Rows are points. Each copy is the shape, with its points in the same order, turned, moved and blurred by noise. Some copies are also mirrored. Which?

Shape (8 x 3):
53, -8, 16
-57, -2, 52
39, -16, -16
1, -33, -27
43, -14, -10
35, -22, -38
-15, 5, -28
-2, 17, 50
Copy 1:
-61, 2, 24
30, -60, 41
-57, -3, -12
-35, -34, -35
-62, -1, -6
-57, -4, -33
1, -16, -31
-2, -21, 58
Copy 1 is: mirrored
Copy 2:
-51, 48, 2
-10, -21, 88
-20, 31, -19
-6, -9, -17
-27, 39, -15
-9, 28, -34
23, 5, 5
-24, 30, 66
Copy 2 is: mirrored
Copy 3 (8 x 3):
40, 7, -14
-7, -67, 60
7, 1, -29
-19, -25, -30
18, 6, -31
-8, 7, -46
-41, -9, 0
28, -20, 49
Copy 3 is: only turned

Shape (6 x 3):
-6, 18, -40
45, 16, 48
-3, -4, -31
74, 14, -40
-3, -18, 25
-25, 4, -20
Copy 1:
3, 33, 4
71, -49, 29
4, 22, -21
85, 34, -12
17, -41, -16
-14, 10, -3
Copy 1 is: only turned
Copy 2, 6 rows:
-12, 15, -48
66, -34, 3
-10, 13, -23
57, 54, -28
6, -27, 15
-23, -8, -25
Copy 2 is: mirrored
Copy 3, 6 rows:
29, 22, -26
25, -15, 68
22, 0, -26
94, -12, 4
-9, -23, 17
-1, 13, -23
Copy 3 is: only turned

Shape (8 x 4):
34, 20, 27, -22
-15, -26, -10, 63
24, 18, 14, 8
-6, -26, 2, 52
-7, -24, 27, -23
-7, 49, -8, -31
33, -22, -37, 3
-15, 102, 26, -5
Copy 1 (8 x 4):
26, 22, 45, 14
15, -60, -40, 15
35, -1, 32, 9
17, -41, -23, 22
-11, 27, -7, 22
13, 13, 30, -56
55, 15, -28, 8
-2, -18, 81, -68
Copy 1 is: mirrored
Copy 2, 8 rows:
-1, -17, 22, -39
-8, 31, -14, 61
-16, 1, 15, -15
5, 28, -5, 45
7, -35, 33, 10
-55, -34, 13, -21
3, -7, -42, 2
-95, 5, 52, -33
Copy 2 is: only turned

Shape:
29, -34, 24, -51, -32, 21
30, -14, 20, -11, -33, -44
-17, 18, 9, 14, 20, -22
51, 13, -14, 69, -4, -34
62, 21, -63, 49, -39, -13
38, -16, 36, -9, -37, -9
-70, 9, -3, -8, -12, 6
38, 5, 19, 0, -50, 15
-57, -13, -15, 45, 22, -12
-36, -21, 27, -5, -31, 0
Copy 1 (10 x 6):
29, -30, 32, -29, -59, 20
34, 5, 31, 33, -28, 2
-25, 29, -8, 4, 5, -4
-14, 60, -19, 68, -44, 26
18, 38, -40, 67, -40, 81
19, 5, 45, 12, -53, 15
-36, -20, -1, -25, 38, 19
11, 11, 38, 8, -50, 56
-70, 1, -31, 21, 15, -2
-26, -29, 34, -3, -2, 11
Copy 1 is: mirrored
Copy 2:
49, -18, -15, -52, -6, 36
-23, 0, -14, -60, 7, 10
-33, -25, 30, 1, -15, -9
-53, 36, 12, 11, 52, 7
-29, 77, -33, 28, 27, 10
3, 4, 1, -59, 12, 36
-20, -52, 10, 16, -68, 22
10, 21, 8, -33, -4, 50
-51, -62, 8, 45, -9, 12
-18, -46, 0, -23, -29, 45
Copy 2 is: mirrored

Shape, 12 rows:
6, -25, 23, -29, -20, -32
-70, 8, 0, -18, 7, -8
-46, -31, -20, -2, 23, -32
52, -10, -62, -42, -39, 7
4, 23, -15, 29, 54, 9
0, 12, 17, 9, -13, 37
-44, -32, 18, 21, 48, 35
-9, -43, 32, 49, 19, 35
-19, -72, -3, -36, -21, 24
-55, 7, -2, -36, -42, 0
-14, 5, 23, 43, -50, 58
25, 19, 41, 34, -21, 46
Copy 1:
30, -13, 5, -4, -10, -50
-41, 7, -20, -41, 10, -35
-40, 4, 0, 3, 37, -45
55, 4, -51, 45, 18, 23
-27, 66, 42, 3, 17, 20
-1, 7, 20, -24, -30, 26
-54, -7, 52, -39, 23, 2
-31, -27, 75, -5, -7, 12
14, -55, -10, -19, 32, 1
-13, -10, -54, -32, -15, -30
-26, -22, 12, -14, -75, 40
10, 8, 45, -21, -65, 43
Copy 1 is: only turned
Copy 2:
16, -40, -18, -29, -21, -45
-51, 23, -2, -25, 21, -53
-43, -10, -44, 8, 1, -55
41, 18, -80, -69, -23, 11
3, 18, -22, 47, 31, 10
-5, -4, 17, -22, -6, 19
-53, -32, -13, 12, 37, 8
-27, -52, -4, 15, 5, 36
-31, -47, -41, -60, -3, -13
-34, 13, 9, -64, -19, -41
-24, -10, 34, -18, -42, 49
10, -10, 29, -10, -21, 53
Copy 2 is: only turned
Copy 3, 12 rows:
28, -14, 3, 23, 5, -48
-25, 15, 0, -45, 8, -40
-22, -40, -21, -28, 14, -35
64, -3, -41, 14, -73, -2
-28, 11, -22, 8, 14, 43
1, 24, 36, -10, -22, 8
-25, -22, 44, -40, 21, 26
-16, -31, 62, 4, 7, 38
35, -45, 28, -39, -26, -25
1, 19, 17, -42, -28, -67
-11, 26, 81, -4, -56, 11
7, 38, 56, 24, -21, 30
Copy 3 is: only turned
Copy 4:
30, -25, -4, -8, 23, -12
-29, 26, -15, -41, 2, 22
-38, 19, 3, -12, 39, -8
12, -45, -80, 61, 23, -5
-19, 39, 13, 56, -1, 38
-6, -22, 0, 22, -37, 33
-53, -3, 49, 5, 7, 45
-36, -31, 63, 29, -13, 18
-28, -71, -7, -12, 33, 8
-14, -11, -45, -46, -15, 8
-26, -43, 9, 17, -78, 13
14, -31, 25, 44, -64, 30
Copy 4 is: only turned

Shape:
-15, -23, -30, -2, 12, 25, 7, 39
-14, -16, 19, -20, 18, 24, -23, 46
-15, -6, -19, -26, -25, -4, 5, 56
48, 9, -19, 11, -42, 21, -7, -31
32, -5, 14, -6, -29, -31, -26, -34
-64, -7, 11, -1, -33, 35, -10, 48
44, -6, -11, 33, 75, 16, -15, 14
10, 34, -17, -54, -9, 33, -28, 37
11, 21, -10, 62, 64, 6, -2, 25
-23, -54, -20, -46, -72, 6, -10, -13
-21, -25, 11, -43, -37, 34, 14, -23
-5, 54, -23, 62, 106, -16, 21, 0
16, 18, -22, 10, 64, -2, -14, 11
24, 12, 18, -43, -19, 16, 30, 52
Copy 1 (14 x 8):
-8, -53, -13, -13, 15, 8, 32, 14
6, -42, -15, 20, 40, 19, 9, -19
30, -48, -47, -7, -2, -5, 11, 5
19, 13, 22, -35, -25, 34, -25, 39
20, 28, 16, -28, -8, -5, -44, -8
2, -53, -33, 45, -29, 19, 26, -20
-17, -9, 46, -9, 76, -1, 20, 40
18, -16, -60, 3, 30, 44, -14, 24
-15, 0, 38, 21, 50, -21, 46, 53
2, -42, -30, -47, -55, 23, -31, -41
5, -12, -17, -32, -29, 55, 8, -42
-40, 46, 26, 12, 64, -38, 84, 60
-21, 7, 4, -7, 62, -10, 22, 37
71, -21, -31, -13, 22, 32, 23, 0
Copy 1 is: mirrored
Copy 2 (14 x 8):
-4, -44, -10, -16, 25, 2, 10, 49
-9, -33, 46, -29, 33, 19, -4, 43
13, -15, -9, -56, 13, -7, -4, 48
10, 8, -47, 17, -6, 65, -4, 9
2, 20, 7, 17, -28, 35, -31, -11
-51, 3, 8, -43, 16, 16, 13, 84
22, -62, 19, 51, 64, 12, -14, 12
-1, 3, 3, -62, 55, 41, -27, 23
11, -18, 12, 51, 66, -19, 12, 30
-35, -24, -21, -60, -58, 45, -19, 29
-42, -8, -1, -50, -20, 47, 22, 7
-5, -22, 5, 83, 87, -59, 11, -18
5, -33, 11, 25, 61, -8, -22, 1
39, 3, 10, -60, 22, 26, 31, 26
Copy 2 is: only turned
